Each row of a before or after table is a point. The points were changed in one or more steps. Then noise was added and the rows were shuffled. The steps act on how far a point lies along the listed directions, d1 being the first. What was done? A step turns or swaps two directions, mirrors them in a line or flattens them onto one, adds a multiple of one to another, or multiplies one. Angles are multiples of 10 degrees, from the lower direction toward the higher: turns from -170 to 170, lines from 10 to 170 but not 90. Use the fewest steps. Two steps may share a direction if one is a turn and the other turns, adds or multiplies; they go together, in the order done. Otherwise the lowest direction goes first.
In the rows, zero is written as 128.

Directions:
(1): [171 110 155]
(2): [159 138  86]
Before (10 x 3)
[[146 106 154]
 [ 99  89 170]
 [187 121 126]
 [ 61 152  75]
 [133 128  97]
 [102 144  91]
 [131 130 160]
 [106 163  86]
 [115 122 124]
 [ 80 128 159]]
After (10 x 3)
[[175 117 131]
 [137 150  76]
 [214 111 106]
 [145 109 147]
 [ 90 120 175]
 [ 89 129 123]
 [ 99 125  72]
 [134 121 116]
 [185 128 144]
 [109 148 117]]
Steps: turn d1 and d2 by -130 degrees

Directions:
(1): [143  72 151  93 155 153 116 172 135]
(2): [121 117 146 124 168  84 176 124  81]
(3): [127 110 145 116 128 147  83  72  81]
(4): [160 110 165 139  59 113 141 142 110]
(5): [120 129 162 194 153 112  88 149 130]
(6): [111 140  87 125 114 130 106 178  71]
Before (12 x 9)
[[142 134 172 224 129 104  92 164 138]
 [131 105 137  95 177 142 122  98 132]
 [157  90 140 119  97 157 115 150 144]
 [132  84 145 123 105 136  92 170  97]
 [118 115 138  72 142 147 155  99 109]
 [129 149 156 193  92 136  59 135 115]
 [140  91 143 126  74 124 107 195 101]
 [139 124 135 116 126 138 131 125 130]
 [147  87 161  81 121 142 123  62 125]
 [144 118 154 112 128 130 148  87 108]
 [151 123 127 129  77 163 118 164 118]
 [107 132 144 174 144 109  96 165 123]]
After (12 x 9)
[[126 143 142 171  63  93 110 143  86]
 [161  96 243 182  91  78 133 127  75]
 [148 139 134 161  69  98 161 111 100]
 [ 97 155  85  78 142 177 119  94 139]
 [133 138 127 126 119 133 139 121 125]
 [108 159  88 102 165 153 115  65 163]
 [166 109 207 211 133  90 123 141 157]
 [136 122 117  81 107 143 138  49 141]
 [118 141 132 168  92 111 100 106  97]
 [136 129 122  93 131 164 124  98 145]
 [153 130 155 163  66 105 160 140  58]
 [109 124 160 176 152 110  95 136 147]]
Steps: turn d1 and d2 by -160 degrees; add 1.5 times d2 to d4; turn d3 and d6 by -20 degrees; turn d5 and d6 by -30 degrees
